Every row gives one point. Examples show where two turns around zero, p and q, send a point. Where does a point land after both, in the order given? Backwards means that the second turn is done in reverse. Each puzzle has new turns, and all numbers are rounded.

Turn p:
[0.4 0.3] -> [0.5 0.0]
[-4.0 -0.2] -> [-3.4 2.2]
[-0.7 3.1] -> [1.3 2.9]
[1.6 1.3] -> [2.1 0.1]
[2.8 -4.5] -> [-0.4 -5.3]
Turn q:
[2.9 1.5] -> [0.9 -3.1]
[-2.7 1.1] -> [1.6 2.4]
[-1.4 1.0] -> [1.3 1.2]
[0.7 2.1] -> [1.9 -1.1]
[0.5 -5.6] -> [-5.6 0.7]
Where do these land?
p, then q backwards: [-1.9 -1.6] -> [0.7 -2.4]
p, then q: [-3.1 2.1] -> [3.7 0.5]
p, then q: [4.4 -3.2] -> [-5.4 -0.6]
q, then p: [1.3 2.6] -> [0.8 -2.8]
q, then p backwards: [-0.7 0.1] -> [-0.2 0.7]

Turn p:
[-3.9 1.3 -0.4 -2.8] -> [-2.8 -1.5 3.9 -0.1]
[-0.1 2.4 1.9 -0.5] -> [-2.8 0.3 -0.9 -1.0]
[5.0 -2.6 6.2 1.4] -> [0.0 6.5 -5.1 1.9]
[-0.7 -1.8 -2.2 -0.9] -> [2.0 -0.4 2.3 0.3]
[-3.7 1.7 -2.3 1.1] -> [-0.9 -4.5 1.5 0.5]
[3.4 -1.0 -1.0 -0.7] -> [2.5 2.0 -0.6 -1.8]
[0.0 0.0 -2.3 2.4] -> [2.0 -2.5 -1.0 0.1]
Turn q:
[0.7 0.5 2.4 3.7] -> [1.3 0.0 0.6 4.3]
[1.5 4.7 -0.3 0.5] -> [1.8 -1.1 -4.3 1.1]
[-3.7 -2.8 -3.5 -1.9] -> [-4.0 2.9 1.0 -3.5]
[0.5 -2.8 -2.0 0.7] -> [-3.1 -0.8 1.5 0.0]
[0.9 0.4 3.4 -3.0] -> [4.0 -0.8 1.3 -1.8]
Where do these land?
q, then p: [2.2 3.7 0.3 -0.1] -> [4.2 -0.2 0.0 -0.9]
q, then p: [0.3 -3.4 -3.5 1.7] -> [-2.4 -1.7 1.9 3.8]
p, then q: [1.9 -1.9 2.8 -0.9] -> [0.8 0.4 -3.8 1.0]
q, then p: [1.3 -3.4 0.6 3.3] -> [-1.5 -0.2 -2.2 4.2]
q, then p backwards: [-3.8 3.6 2.4 -2.7] -> [5.9 -2.2 -0.5 -0.5]
q, then p backwards: [-1.9 1.5 -2.6 -1.4] -> [2.6 2.1 1.8 -0.1]

Turn p:
[-4.3 1.0 3.6 1.2 1.2 -0.5 -1.9 0.8] -> [-1.4 1.8 -2.3 1.8 1.2 -0.7 -1.7 4.6]
[-1.4 -3.4 4.8 0.6 0.3 -0.9 -1.4 1.1] -> [-3.7 1.8 -1.2 2.9 -2.3 1.5 -1.5 2.1]
[2.3 0.9 3.1 5.0 -1.9 5.1 -1.5 1.6] -> [-3.9 -1.0 -5.8 -2.1 2.6 3.5 -0.1 -1.5]
[-1.0 -1.9 -4.7 -1.4 0.4 -1.6 1.9 -3.6] -> [2.7 -2.0 4.8 2.1 0.1 -0.9 2.8 -0.5]
[-1.5 -0.5 -2.9 -2.4 2.9 -1.8 3.8 1.4] -> [2.6 -0.4 4.7 -2.1 -2.0 -0.4 0.2 2.7]
[0.9 0.5 0.7 0.4 3.8 -1.0 -2.6 0.6] -> [-2.5 -1.0 0.5 -0.5 0.2 -2.7 -3.0 0.7]
[1.3 0.7 1.1 2.9 -3.4 3.4 -5.0 3.4] -> [-4.8 2.8 -4.7 -2.1 2.8 0.2 1.3 -2.4]
[1.0 1.5 -2.8 -0.3 0.2 -4.4 3.0 -0.9] -> [3.7 -2.4 1.2 -0.7 -2.9 -2.8 1.6 0.2]
[3.5 0.8 -2.8 -3.8 -4.5 1.9 2.1 -2.1] -> [4.6 0.9 0.9 -0.7 0.1 1.8 1.6 -6.2]
[-0.8 0.4 -0.2 -2.3 1.1 -0.3 1.6 -2.2] -> [2.7 -0.4 1.9 1.3 0.1 0.3 -1.3 0.3]
Turn q:
[-0.7 1.9 -1.0 3.7 0.5 2.7 -2.9 -1.8] -> [-0.4 -2.2 1.7 1.6 2.8 4.1 -1.8 0.4]
[1.5 -5.2 4.1 2.2 -1.7 3.4 0.7 -1.8] -> [0.6 -4.8 0.8 3.2 -1.5 -2.2 1.6 5.0]
[-1.2 2.3 2.9 0.0 -2.0 -3.0 1.1 -1.1] -> [2.1 -0.3 -0.4 0.5 2.4 -2.2 2.4 -3.0]
[-2.0 -1.4 1.1 -1.6 0.0 3.2 -0.3 3.9] -> [-0.2 2.7 3.5 2.2 -2.8 -1.0 -0.8 1.4]
[-0.8 -0.7 -0.2 -0.2 3.8 -0.9 2.0 2.0] -> [0.9 2.4 0.4 -2.6 0.2 -1.8 -2.2 1.7]
[0.8 -1.4 0.5 1.3 -2.2 1.2 2.2 -2.1] -> [-0.6 -1.7 -0.9 1.1 0.8 -0.4 2.9 2.3]
[-2.7 2.4 -2.7 -7.8 5.0 0.0 -0.3 2.5] -> [-2.4 5.3 4.1 -6.0 -3.1 -0.2 -1.9 -3.4]
[1.6 -3.0 -1.4 0.5 -1.7 -3.6 -3.4 -0.8] -> [-1.6 -2.6 -4.4 1.4 -1.4 -0.7 -2.2 -2.0]
[0.6 0.5 -4.8 3.1 -2.1 -0.2 2.6 -2.1] -> [-2.7 0.6 -3.8 0.2 3.5 2.7 1.8 1.9]
[2.9 4.7 1.5 -1.3 0.5 -2.7 -1.8 1.4] -> [4.4 0.6 -0.9 -1.6 -1.0 2.0 0.0 -4.4]
Where do these land?
q, then p: [4.1 2.7 -6.5 -0.2 3.2 0.5 -10.8 -0.8] -> [-3.5 3.8 1.5 4.7 10.3 3.6 0.7 -5.0]
p, then q: [1.3 0.1 2.1 -3.7 0.4 0.2 0.1 -0.7] -> [0.7 -2.9 0.4 1.3 0.0 2.6 -0.1 -1.8]
p, then q: [-2.2 -0.9 3.4 1.7 -0.5 -1.5 0.2 0.2] -> [-0.5 3.0 -0.8 2.8 1.0 1.6 -1.0 0.8]
q, then p: [-1.8 0.4 2.8 -1.5 -1.7 0.8 -3.1 1.5] -> [-0.7 -2.0 -3.6 3.2 -0.6 0.6 0.4 -0.4]
q, then p: [-2.6 -2.6 -1.6 -0.6 1.2 1.4 1.2 2.3] -> [0.1 2.6 -2.6 -0.8 0.2 -2.5 -0.2 2.5]
p, then q: [-1.4 -2.5 3.2 0.6 -0.9 0.0 2.4 -1.4] -> [-0.1 0.7 0.5 3.5 0.3 2.4 0.2 2.9]
q, then p backwards: [0.4 3.2 -0.1 1.3 4.7 -3.4 0.3 -0.1] -> [1.3 4.9 -0.6 -2.2 0.6 3.6 0.8 1.1]
p, then q: [-1.6 -1.7 -4.9 0.2 -2.5 -2.1 3.0 -0.5] -> [3.1 0.8 -1.6 -0.8 -0.2 -2.3 4.6 3.1]
p, then q backwards: [-3.2 1.8 0.4 -0.5 -0.6 2.4 -0.4 -0.9] -> [-0.7 1.7 -0.5 3.6 0.2 -0.2 1.9 0.8]
p, then q: [3.5 0.2 -1.4 1.4 -2.5 0.2 3.3 1.8] -> [-3.2 -0.5 -0.3 -1.0 -2.0 -0.3 4.5 1.0]
p, then q: [3.5 -0.8 2.7 1.4 -0.8 1.6 3.9 -1.5] -> [-3.9 -2.3 0.6 2.1 -2.0 1.9 1.1 2.9]
